Every row gives one point. Two turns around zero, p and q, are shown by what they do to some points. Where does a point land after both, in the order given? Backwards means that the second turn is done in reverse. Each puzzle has new turns, and all numbers are rounded.

Turn p:
[-57   8] => [-57  -9]
[ 52 -24] => [57 -8]
[ 5 16] => [ 0 17]
Turn q:
[24 -4] => [  6 -24]
[-51 -48] => [-64  28]
[-9  3] => [-1  9]
[36 48] => [ 58 -14]
Where do these land?
q, then p: [ 20 -45] => [-22 -44]
p, then q backwards: [-35 -38] => [ 34 -39]
p, then q: [-5 28] => [18 22]
q, then p: [20 54] => [54 19]

Turn p:
[ 28 -25  21  84] => [ 57 -44  44  43]
[ 11   4 -25 -46] => [-16  11 -47 -16]
[-45  -8 -27 -60] => [-69   7 -26 -31]
[15 -6 45 28] => [41 -8 35 -9]
[ -9  36 -14  -5] => [-13  35  -6  14]
Turn q:
[ 46  -9 -19 -28] => [  7  19 -38 -39]
[ -7 -17  54   1] => [  0 -37  37 -23]
[-66 -14  -2  31] => [-32 -32  20  56]
[ 28  37 -32  59] => [ 62  16 -23  45]
[ -1   3  -1 -63] => [-37  33   4 -39]
Where do these land?
q, then p: [  0  32  13 -46] => [ -2  51   8 -26]
q, then p: [27 -5 -5 34] => [ 21 -22 -28  15]
q, then p: [-40  49  54 -33] => [ 24  40  55 -53]
p, then q: [-10   1 -36  32] => [ 13 -32   1  35]
q, then p: [ 23 -77 -26  12] => [-49 -53 -41  17]

Turn p:
[-38  21  19   1  -1  -3  -8 -13] => [-26 -15  21  -3 -15 -14  25  -8]
[ -4 -28  -8  45   7  23  15 -17] => [ -5 -33   8  -5  31   7 -38 -19]
[ 18  -6  -4 -26 -38   2   0 -19] => [ 43  -1  -4   5 -29  -5  -1 -11]
[ 15   5 -15  43  15  19 -23 -32] => [-21  -2 -12   9  18   0 -26 -52]
[ 46   9 -19  16  14  12  48 -14] => [ 29  -6 -10  44  45  23  -8 -10]
[ 27   9  24 -12 -49  20  -7  23] => [ 20  -3 -14   3 -50  42   1   4]
[-25   3 -25 -26  21  -7   1  30] => [ -4  10 -16 -27  19 -15  29  28]
[ 10 -25  51 -20   6  30 -19  -5] => [  7  24  42 -27 -21  35  -8 -15]
[-49  13 -21 -20  24 -97  -8  45] => [-42  26 -14   2   1 -74  27  82]
Turn q:
[ 15   0  32 -12 -41 -22  27  37] => [ -4  29  21 -47 -14 -25  30  20]
[  7  -5 -32 -52  -2 -29  15  -3] => [ 33 -37 -25 -17 -14 -17  14  28]
[-48  33 -53  -5  13   7 -47   2] => [-22 -35 -45  40 -32 -22 -30 -30]
[-20  -1  37 -10   6   5  -9 -12] => [-19  14 -21 -13  31   3  -1  -7]
[ 32   3  23  34  -3  21  -7 -11] => [  5  28  29   0   7  31  -4 -26]
[ 22 -19  36  49  18   7 -37 -11] => [ -1  30  32   0  32  24 -47 -27]
[  3  37  -3  -6  10 -15  41  34] => [  7  33 -13  12 -35 -12  23  35]
[-25  13 -54  27   7   7 -18 -51] => [ 14 -38  -9  62   6  -6  -6 -43]
[ 18 -10 -11 -55 -24  11  28  22] => [  1 -26  -6 -40 -28  10  37  31]
[ -5 -52  25  29  17   7   8  -7] => [-15   2  36   5  48  13 -16  18]
Where do these land?
p, then q: [ 28 -22 -33  -1 -17  10  46   8] => [ 22 -10  27  -2 -23  38 -39  12]
p, then q: [ 19 -14  17  66  34   6 -26   8] => [-44 -12 -39  25  17   0 -35 -38]
q, then p: [-18  79 -35 -14   9   1  13   5] => [ 18 -55 -53  35  -2 -22 -20  -4]
p, then q: [  0  23  84 -23  29 -17  -9  19] => [-60  61  -8  -2  -4  -4  47 -11]
p, then q backwards: [-31 -19 -18 -12  -7 -12 -25  20] => [ -6  -2  12 -33 -15 -24  -5  30]
q, then p: [-35  -6 -18  -8 -26   0  55  -8] => [  4 -29  18  17  31  -1 -14  52]
p, then q backwards: [ 34  -3  27  -9  19 -24 -20 -57] => [  9  27   4  73 -10 -15 -12   1]
p, then q: [ -2 -10 -16   4 -33  17 -17 -15] => [ 22 -33   7 -18   7  -1   2 -17]
p, then q: [-30 -12  12 -29  11  22   5  12] => [ -6   5 -19 -27   2  16  23  30]
p, then q: [ 33 -17 -20  26 -19  -2 -23   7] => [  6 -30  -3   6 -21  -3 -25 -37]

Turn p:
[ 42   0 -14  -9 -20  16  29   4  10] => [ 31 -21  -7  19 -10  31  15   0  23]
[-22  37 -29 -28  25 -20  53  14 -21] => [-7 56 17  2 -7  2 39 26 47]
[ 42  -9 -12 -20  -4 -35  -7 -41 -22] => [ 52  16   7  10  27  -5  19 -40 -10]
[ 41  22 -29  79  -6 -24 -21   0  35] => [ -2  -6 -24  96   5  -7 -37  -7 -17]
[-97   4  73 -14  24 -20 -11  28 -34] => [-55  25  49 -73 -14 -55   3  47 -35]
[  1 -25 -26 -15   0  -1 -25  17 -55] => [ 10  23 -35 -26  33  10  28  11 -29]
[ 32 -11  13 -27   6  11   5  22  40] => [ 12 -52   2   0  11  -5   4   7  35]
[  3  31  -6 -22  10  29 -23   2  18] => [ -3  -4   4 -11  25  18 -35   8  30]
[-86 -58 -19   5 -42  16  -7  -7  34] => [-32  -3 -63 -54 -67 -29 -22 -24  -4]
[-19   1  11 -14  25  31   1  -8   0] => [-29  -3  15 -28   6  15  -3  -7  12]
[ 16   4  48  -7 -40  10   4 -14  -8] => [ 36 -24  33 -15 -23  13 -12   3 -24]
[ 48   3  -9  72  22 -12   1 -15   3] => [-14  -9   3  80  14  12   3 -23 -29]
Turn q:
[ 13 -37  48   5  16  24 -20  -2 -56] => [ 67 -13 -22  -6  -3 -23 -23  13 -42]
[-28  53 -25   0   8 -15  34   4   8] => [-58  26  14   1  18 -26  18 -11   7]
[ -4   1  16  30 -57   8  20  -8  11] => [ 12   1  47  19 -17  15  41   4 -14]
[ 27   9 -20 -38  17  -6  28  28  32] => [-17  24 -34 -11  29  20  21   3  42]
[ 30   0   9 -21  42 -27  -3 -26  17] => [ 15  -6 -16  -1  33  -3 -25 -34  39]
[ -8  11  34  29 -28   5 -55  13 -24] => [ 27  14  31  18 -44 -13 -35  29 -20]
[ 47 -45 -28 -95  29  43  -8 -54 -27] => [ 35 -10 -57 -90  36  55 -29 -47 -19]
[-44 -24  28  18 -22 -18 -22  15 -13] => [ 11 -31  28  -2 -33 -30  -4  38  -4]
[-32  11   4  45  -3  17  -5  10  31] => [-28 -12  26  44   2   4  -1  28 -13]
[ -1  20 -66  28  -2 -31  31  20  20] => [-65   7 -18  27 -22  -1  38 -23  24]
Where do these land?
p, then q: [-60  21   4  30   6  16 -51 -29  11] => [-22   1  34 -34 -29 -21 -68   9  -9]
p, then q: [ 45  20   6 -40 -15  -6  10 -28  13] => [ 45   4  -4  28  26  35  -9 -16  18]
p, then q: [ 69  20 -20  25 -17  -6  21   4  13] => [ 17  -7 -17  70 -10  25  13  -8 -24]
q, then p: [ 32 -29 -10 -22   1  10  26   0  44] => [-31 -25 -11   4  -3  36  11 -20  41]
p, then q backwards: [ -2 -31  48 -29 -36 -16 -15  18 -32] => [-29 -36  33 -23 -23  19  12  -5 -49]
p, then q: [ 27 -13 -21   4 -19 -16  70 -25   9] => [ 14   4  33  33   4  35  54 -31 -11]
q, then p: [ 30 -54  -9 -36 -26 -37 -10  38 -79] => [104   9 -42   7 -10   8  14   2  44]
p, then q: [-26  -8  -5  25  36  43 -16 -19   4] => [-29 -29  23 -26  11  -7 -29  12 -34]
p, then q: [-57  26  32  11  44  33  -2  -1 -16] => [-13   0  38 -36  20 -34 -24  56 -12]
q, then p: [ 35  -1 -20  22 -35 -10  32  41   5] => [  3   8  -1  36 -56  31   1  13  24]
q, then p backwards: [-66  37 -24   4  21  18 -32  11   7] => [-49  26  30  41  28  16 -30  23  10]
q, then p: [-27  13  19   8  40 -30 -34  -9  20] => [-18 -18 -12   2  21 -55 -26  -9 -21]
